Each row of a before or after table is a point. One or more steps were done to the points. Then noise was added and the rows were shuffled. The steps act on how far a point lies along the listed directions, d1 being the first. Write out the steps. A step turns or swaps two directions, mirrors them in a line or flattens them onto one, adds a multiple of one to another, or multiplies one. Angles are multiples of 10 degrees, from the lower direction toward the higher: turns from -170 to 170, lines from 10 to 170 but not 90. Use the fewest steps. Two steps may share a direction if one is a turn and the other turns, adds or multiplies; they go together, in the order done. Otherwise the lowest direction goes first.

Directions:
(1): [ 0.23 -0.52]
(2): [-0.52 -0.23]
Before, 8 rows:
[[-0.80 -0.62]
 [-0.33 -0.30]
 [-0.24 -0.23]
 [ 0.45  0.58]
 [-0.08 -0.49]
 [ 0.23 -0.03]
 [ 0.22  0.11]
 [ 0.57 -0.08]]
After:
[[ 0.20  0.00]
 [ 0.14 -0.53]
 [-0.21 -0.39]
 [ 0.53  0.10]
 [ 0.19  0.15]
 [ 0.17  0.67]
 [-0.54 -0.80]
 [-0.15 -0.29]]
Steps: turn d1 and d2 by -20 degrees

Directions:
(1): [ 0.23 -0.64 -0.09]
(2): [-0.29 -0.01 -0.63]
(3): [ 0.58  0.25 -0.27]
Before:
[[ 0.05 -0.01 -0.01]
 [-0.26 -0.45 -0.31]
 [ 0.18 -0.35 -0.03]
 [ 0.43  0.22  0.22]
 [ 0.11  0.42  0.91]
 [ 0.52 -0.07  0.89]
 [ 0.58  0.14 -0.16]
 [-0.07 -0.10  0.70]
 [-0.15  0.09  0.26]
 [ 0.04 -0.10 -0.83]
 [ 0.22 -0.13 -0.33]]
After:
[[-0.31 -0.22  0.84]
 [ 0.08 -0.26  1.10]
 [ 0.06  0.03  0.01]
 [ 0.33  0.05 -0.95]
 [ 0.25  0.15  0.31]
 [-0.25  0.29  1.04]
 [ 0.12 -0.39 -0.05]
 [ 0.54  0.13 -0.12]
 [-0.22  0.10  0.31]
 [ 0.28 -0.10 -0.34]
 [-0.08 -0.35 -0.41]]
Steps: add 0.5 times d2 to d3

Directions:
(1): [ 0.30 -0.30 -0.34  0.66  0.34 -0.34]
(2): [ 0.28 -0.59 -0.04  0.01 -0.72  0.11]
(3): [ 0.25 -0.18 -0.43 -0.25  0.38  0.69]
(4): [-0.28 -0.60  0.61  0.03  0.37  0.12]
(5): [ 0.79  0.23  0.52 -0.01  0.10  0.05]
(6): [-0.18  0.26  0.15  0.68 -0.20  0.58]
Before:
[[-0.27 -0.13  0.59  0.51 -0.31  0.35]
 [-0.48 -0.09  0.00 -0.26 -0.85 -0.51]
 [-0.51  0.31 -0.26 -0.09  0.29 -0.19]
 [-0.28  0.20  0.62  0.48 -0.10 -0.38]
 [ 0.22 -0.09  0.18  0.20  0.61  0.14]
 [-0.47  0.26  0.36 -0.32 -0.42 -0.27]
 [ 0.48  0.11  0.03  0.38 -0.09  0.33]
 [ 0.26  0.58  0.03  0.05  0.29 -0.34]]
After (8 x 6):
[[-0.19  0.30 -0.85 -0.11 -0.60  0.12]
 [-0.40  0.47  0.48 -0.16 -0.36 -0.18]
 [-0.14 -0.77  0.88 -0.64  0.35 -0.26]
 [-0.49 -0.36  0.49 -0.74 -0.03  0.24]
 [-0.49  0.49 -0.38  0.03  0.15 -0.09]
 [ 0.51 -0.17 -0.46 -0.25 -0.25 -0.16]
 [ 0.10  1.08  0.47 -0.23 -0.31  0.05]
 [-0.30 -0.95  0.11  0.09  0.34  0.23]]
Steps: swap d1 and d3; mirror d2 and d5 in the line at 40 degrees; multiply d4 by 2.5; multiply d6 by -1
